Every row gives one point. The last column is the point's height on a tilted bowl or saddle (a function of degree 2), plus a little noise. Along how many of its main directions does it bend up, bend down or stay straight?

Points (15 x 4):
[[ 0.16 -0.09  0.31 -0.06]
 [-0.47 -0.05 -0.74  0.03]
 [ 0.57 -0.05  0.23 -0.38]
 [ 0.15  0.05  0.53  0.02]
 [-0.21  0.44  0.00  0.08]
 [ 0.80  0.18  0.02 -0.47]
 [ 0.01  0.28  0.40  0.09]
 [ 0.21 -0.06  0.11 -0.05]
 [-0.44  0.14 -0.28 -0.06]
 [-0.37  0.08  0.14 -0.19]
 [-0.19 -0.02  0.58 -0.19]
 [-0.01  0.35  0.25  0.16]
 [ 0.19 -0.06 -0.42 -0.11]
 [-0.91 -0.17  0.13 -1.06]
 [ 0.36 -0.06 -0.35 -0.30]]
Directions: 0 up, 1 down, 2 straight

Points (22 x 5):
[[ 0.32  0.32 -0.56 -0.66  0.16]
 [ 0.08  0.29  0.14 -0.18  0.02]
 [-0.27  0.47  0.35 -0.04 -0.04]
 [ 0.59  0.58 -0.26  0.74 -0.42]
 [-0.06  0.13 -0.46 -0.01  0.53]
 [-0.57 -0.37  0.20  0.43 -0.51]
 [ 0.13  0.30 -0.49 -0.32  0.50]
 [ 0.45  0.02 -0.62  0.10  0.45]
 [ 0.20  0.27  0.19  0.18  0.01]
 [ 0.00 -0.40  0.25  0.37 -0.02]
 [ 0.35  0.63 -0.01 -0.15 -0.32]
 [-0.03  0.07  0.31  0.54 -0.17]
 [ 0.47 -0.26  0.00 -0.25  0.07]
 [-0.41 -0.11  0.32  0.32 -0.09]
 [-0.08  0.15 -0.17 -0.06  0.29]
 [ 0.24 -0.08  0.70  0.24  0.61]
 [-0.45 -0.10  0.24  0.47 -0.33]
 [ 0.20  0.34  0.32  0.39 -0.10]
 [-0.05  0.79  0.56 -0.17 -0.60]
 [-0.30 -0.07 -0.28 -0.17  0.38]
 [ 0.18 -0.01 -0.32 -0.29  0.25]
 [ 0.20 -0.07 -0.19  0.10  0.17]]
Directions: 1 up, 2 down, 1 straight

Points, 42 rows:
[[-0.36  0.45  0.23 -0.02  0.07  0.18  0.17]
 [ 0.14 -0.43 -0.34 -0.47  0.08 -0.27 -0.21]
 [ 0.80 -0.06 -0.30 -0.11 -0.43  0.01  0.31]
 [-0.33  0.34 -0.43 -0.49 -0.16  0.00  0.48]
 [-0.51 -0.05 -0.34  0.00 -0.22  0.30  0.18]
 [ 0.21 -0.38  0.52  0.20  0.06 -0.27 -0.41]
 [ 0.21  0.20 -0.25  0.63 -0.37  0.24  0.07]
 [ 0.36 -0.53  0.43 -0.35  0.34  0.48 -0.10]
 [ 0.58 -0.11 -0.19 -0.11  0.07  0.21 -0.44]
 [-0.37 -0.23 -0.39 -0.35  0.05  0.25  0.17]
 [-0.37  0.29 -0.02  0.11 -0.06 -0.09  0.06]
 [-0.25 -0.23 -0.03 -0.50 -0.36 -0.20  0.00]
 [-0.31 -0.32 -0.46 -0.05 -0.48  0.26  0.24]
 [ 0.49 -0.15  0.42  0.30 -0.45  0.50 -0.15]
 [-0.34 -0.05  0.03 -0.72 -0.20  0.07  0.24]
 [-0.40 -0.54 -0.66 -0.32  0.27  0.06  0.38]
 [ 0.04  0.51  0.19 -0.25 -0.06  0.22  0.11]
 [ 0.06  0.84  0.26  0.06  0.46 -0.54  0.07]
 [-0.58 -0.01 -0.19  0.26  0.00  0.00  0.10]
 [ 0.43 -0.20 -0.33  0.73  0.27  0.15 -0.07]
 [ 0.39 -0.34 -0.11  0.28 -0.15  0.23 -0.22]
 [-0.32 -0.36 -0.44 -0.66  0.37 -0.51 -0.37]
 [-0.14 -0.19 -0.67 -0.37 -0.14 -0.63  0.41]
 [ 0.37 -0.30 -0.21 -0.01 -0.58  0.26  0.07]
 [-0.44  0.78  0.33  0.37 -0.26 -0.17  0.68]
 [-0.56 -0.10 -0.09 -0.17  0.61 -0.64 -0.72]
 [ 0.38 -0.27  0.50  0.21  0.11 -0.08 -0.28]
 [ 0.29 -0.50 -0.26 -0.36 -0.33  0.14  0.17]
 [-0.06 -0.26  0.06 -0.10 -0.08  0.53 -0.20]
 [ 0.07 -0.23  0.24 -0.23  0.23 -0.47 -0.76]
 [-0.67  0.30  0.08 -0.49 -0.08  0.25  0.48]
 [ 0.11  0.14  0.21  0.07 -0.17 -0.06 -0.16]
 [-0.54 -0.13  0.25 -0.28  0.18 -0.16 -0.33]
 [-0.14 -0.37  0.06 -0.03  0.30  0.51 -0.16]
 [-0.28  0.17 -0.03 -0.91 -0.43 -0.46  0.45]
 [-0.28 -0.68  0.10  0.18  0.28  0.33 -0.03]
 [ 0.02  0.61  0.21  0.27  0.12  0.11  0.18]
 [ 0.09 -0.07  0.18 -0.10  0.66 -0.03 -0.69]
 [ 0.25  0.19  0.13 -0.22  0.14  0.20 -0.33]
 [ 0.49  0.02  0.37  0.31  0.17  0.60 -0.30]
 [ 0.26  0.21 -0.18 -0.37 -0.49 -0.57  0.50]
 [-0.04 -0.21 -0.09 -0.05 -0.36  0.19 -0.12]]
Directions: 4 up, 2 down, 0 straight
